Each point is reached from the start by the listed moves, each made 0, 1 or 2 times, or once backwards (-1), plus a little noise. Is the number of moves made odd or even? Then give how often each move was made.

Moves:
(1): [16.8 -0.8]
(2): [-0.2 15.6]
Start: [-1.9 -5.7]
Points:
[-2.0  9.7] => odd (0, 1)
[ 32.0 -23.2] => odd (2, -1)
[-18.6  10.8] => even (-1, 1)
[15.0  8.9] => even (1, 1)

Moves:
(1): [ 9.5  2.2 -3.5  4.5  8.8]
(2): [ 1.2 21.1 -4.1 -5.6 -5.2]
(3): [ 0.1 -1.1 15.2 -2.9  0.7]
(4): [-6.1  4.4  7.2 12.5  3.5]
Start: [6.5 5.7 8.8 6.6 0.6]
Points:
[ 6.0 58.5 -4.9 27.8  6.1] => even (1, 2, -1, 2)
[ 1.9 33.3 -3.5 16.9 -1.7] => odd (0, 1, -1, 1)
[ 23.8  25.0   9.9 -10.0   0.1] => even (1, 1, 1, -1)

Moves:
(1): [23.7 -6.2 -7.1 -6.6 -0.9  7.6  7.0  5.3  2.7 10.0 -0.3  2.0]
(2): [ 2.3 17.0 -0.7 -2.3  0.6 -2.1 -0.7  3.1  3.3  1.5 -2.5  0.5]
(3): [ 5.2  4.0 13.5 -2.7  3.2  1.2  4.5  2.4 -0.1 -1.9 -2.6 -3.6]
(4): [ 4.7 -0.6  4.5 14.4  5.8 -0.5 -5.0 -5.1  2.0  0.2  3.1 -7.1]
(5): [ 1.1 -2.4 -4.2 -6.7 16.0 -5.4 -0.2 -5.0 -4.0 -3.4 -2.5  2.4]
(6): [-6.1 -0.3  1.2  0.0  4.5 17.2  2.7  4.3 -0.7  2.1 -2.2  4.0]
(7): [ -3.1   0.3  -5.5   4.4  -4.0   3.4  22.0 -13.9  -3.8  -0.9   3.4  -1.6]
(8): [-1.9 -0.9 -2.3  8.7  5.8 -6.0  6.9 15.8 -1.1 -6.1  4.9  0.4]
(9): [-5.6 -5.4  3.5 -3.6  3.5 -1.4  3.4 -2.8 18.6  2.7  9.0  8.8]
Start: [ 3.0 -1.9  6.4  1.0  7.9 -1.6 -5.4  2.3  6.5 -3.8 -2.1 -7.2]
Points:
[ 31.9 -12.6  21.5  -1.0  29.0 -10.8  53.5 -36.0  37.0   0.8  20.5  -6.7] => even (1, 0, 2, 1, 1, -1, 2, 0, 2)
[ -4.6 -19.2  39.6   1.7   0.3   8.8  33.1 -10.2  40.6  -0.7  19.2  -1.4] => odd (0, -1, 2, 0, -1, 0, 1, 0, 2)
[-17.7  -2.4  15.1  -2.2  40.4  23.9  75.1  16.7   7.9 -17.9   7.7   9.1] => odd (0, 0, 2, -1, 1, 2, 2, 2, 1)
[ 39.5 -36.2 -30.1  24.5   5.6  14.9  51.3  -9.7   2.8   9.1  17.4  -9.8] => even (2, -1, -1, 1, 0, 0, 2, 1, 0)
